Each row is a point. Each copy is the shape, with its points in the same order, turned, moved and blurred by noise. Say if it was mirrored as well.
(in the rows, 128 means zero)

Shape (8 x 2):
[[180 113]
 [131 160]
 [ 78 145]
 [137  95]
 [139 117]
 [104  95]
 [153 165]
 [114  84]]
Copy 1 (8 x 2):
[[120 192]
 [170 140]
 [162  85]
 [113 149]
 [130 143]
 [105 114]
 [173 165]
 [ 96 120]]
Copy 1 is: mirrored
Copy 2 (8 x 2):
[[151 136]
 [ 86 139]
 [ 59  90]
 [136  96]
 [122 109]
 [112  69]
 [ 98 153]
 [125  72]]
Copy 2 is: only turned

Shape:
[[ 98  95 163 161]
 [117 102 151 144]
 [137 187 104  97]
 [114 107 156 114]
 [106 149 104 135]
 [112  97 165 156]
 [ 86 107 137 125]
 [126 160  68  74]
 [ 84  88 162 166]
 [152 141  73 108]]
Copy 1 (10 x 4):
[[ 76 185 126 120]
 [ 98 167 124 109]
 [179 116 155 146]
 [127 173 123 104]
 [126 133 130 159]
 [ 83 180 131 109]
 [118 173 103 131]
 [189  95 112 146]
 [ 70 189 111 124]
 [156  82 121 126]]
Copy 1 is: only turned
Copy 2, 10 rows:
[[184 168 140 158]
 [171 145 148 138]
 [ 86 131  83 131]
 [169 127 117 152]
 [114 153 123 159]
 [188 157 143 139]
 [154 142 124 177]
 [ 69  97  94 159]
 [197 180 150 171]
 [ 80 104 133 133]]
Copy 2 is: mirrored
Copy 3 (10 x 4):
[[126 181 173  95]
 [127 145 169 102]
 [150 100  80 147]
 [142 133 172 127]
 [118 161 106 132]
 [136 164 177  89]
 [118 159 165 133]
 [109  96  88 171]
 [119 196 183 103]
 [102  87  92 124]]
Copy 3 is: mirrored
Copy 4, 10 rows:
[[141 104 104  71]
 [133 107 104 100]
 [108 134 181 168]
 [154 119 111 117]
 [103 142 156 110]
 [138  99 100  84]
 [148 141 120  96]
 [106 180 161 175]
 [147 110 103  58]
 [ 78 157 134 163]]
Copy 4 is: only turned

Shape, 12 rows:
[[115 136 112 168  96 119 163 106]
 [173 151  87  94 115  87  86  98]
 [157 147  98  89 157 200 121 160]
 [118 133 143 139  72 180 182  94]
 [ 72 126 149 142  89 136 112 134]
 [ 97 172 127 139 134 115 158 148]
 [123 118  79 158 155 126  80  73]
 [158 125  75 199 123 108  97 155]
 [192 124 176 151 109 107 137 103]
 [133 112  65 138  94 132  82 139]
 [155 121 120  81 122 120 159 122]
 [113 134 168  74 137 107 130 133]]
Copy 1 (12 x 8):
[[ 97 103 105 139 126 186 133 118]
 [108 194 110 114 147  97 146 139]
 [200 147 154 149 103 107  95 106]
 [170  92  91 141 116 206 154 126]
 [120  74  95 111  70 142 127 159]
 [107 119 154 115 101 172 101 144]
 [ 86 121 108  97 122  93 140  66]
 [ 60 145 104 179  94 114 103  88]
 [105 147 134 172 107 149 209 139]
 [108 137  67 147 111  93 102 115]
 [144 138 139 145 161 131 142 160]
 [145 120 164 104 118 123 155 189]]
Copy 1 is: only turned
Copy 2 (12 x 8):
[[173 131 148 150 118 148  82 142]
 [157 151  60 203 119 137 140 117]
 [109  82  95 125 152 150 138  66]
 [136  83 188 165 156 170 103 146]
 [119 156 179 143 132  92 107 135]
 [128 114 121 132 121 102  69 144]
 [144 202 107 126 107 180 129 109]
 [199 153 127 134  76 126 110  58]
 [137 100 145 194  54 149 137 135]
 [188 166 125 150 137 125 141  70]
 [143  95 101 159 129 135 146 150]
 [ 94 117 102 143 126  99 140 172]]
Copy 2 is: only turned
Copy 3, 12 rows:
[[156 128 175 144 138 152 100 156]
 [123  69 116 134 129  67 101 127]
 [127 150 120 151 184 100 142  45]
 [165 137 174 103 160 193  90 104]
 [ 84 121 158 131 151 185 131 142]
 [147 141 125 169 159 156 141 158]
 [106 130 188 113 144  61 133 152]
 [120 107 200 207 116  89 136 131]
 [165  97 147 119  63 144 129 104]
 [ 85  97 178 168 155  98  94 114]
 [143 139 101 133 123 120  87 108]
 [108 136  76 122 122 150 135 128]]
Copy 3 is: only turned
Copy 4:
[[131  84  97  91 137 154 108 122]
 [ 82 113 149 187 134 138  85 108]
 [137 123 194 135  61 130 168  93]
 [133  52 118  60 124 106 138  97]
 [138 135 137  71 159  97 114 141]
 [146 106 140  91 101 154 110 170]
 [ 68 141 127 130 158 186 139 102]
 [133 172  80 131 116 177 100  94]
 [ 87  97  70 142 100  88 128 133]
 [134 151 136 138 146 154 106  68]
 [136  73 145 162 114 122 137 132]
 [119 105 166 139 123  91 130 186]]
Copy 4 is: mirrored

Shape:
[[249  96 113 155  91 126 125 127 138]
 [117  94 121 167 110 107 128 128 126]
 [ 96 110  66 160 106 124  68 117 124]
 [118 106 130 165 110 138  96 144 136]
 [115 116 130 126 136 129 131 109 113]
 [118  93 129 116 211 116 119 122  87]
 [161  84 135 129  95 107  58 106 104]
 [168 113  89 110  91 187 124 156 146]
 [ 89 102 113  62 146 132 132 100 155]
 [121  98 109 142 151 149 105 109 154]
 [ 98 146 122 156 140 152 126 117 124]
 [128 130 123  72 124 107 112 132 166]]
Copy 1 (12 x 9):
[[ 85 138  54 114 124  27 145 149 112]
 [154 173 105 150 150 122 151 128 128]
 [152 164  56 167 141 156 134 140 181]
 [131 178  77 125 142 141 129 124 128]
 [116 147 134 137 144 144 145 127 149]
 [106 147 175 155 178 130  86 157 154]
 [100 142  59 110 197 120 144 144 155]
 [ 84 146  68 130  91  98 115  75 155]
 [137 134 162 101 136 138 134  94 204]
 [127 181 117 122 120 129 117 137 175]
 [128 156 119 148 109 169 141 139 141]
 [145 104 119  85 132 126 118 104 165]]
Copy 1 is: mirrored
Copy 2:
[[ 71 121 124  70  91 245 119  99  76]
 [113 149 141 121 114 168  91  92 148]
 [144 162 179 148 137 180 150  69 135]
 [139 122 132 117 144 176 109  81 138]
 [121 128 130 146 102 141 118 118 130]
 [ 63 100 150 154 134  89 146 112 130]
 [108 109 128 124  95 177 149  36 122]
 [159  95 159  80 116 204 136 131  93]
 [156 129 155 128  76  89 124 118  96]
 [129 129 149 141 131 143 112 100  92]
 [141 138 117 156 148 153 124 125 136]
 [146 151 129  81  97 111 145 104 103]]
Copy 2 is: mirrored
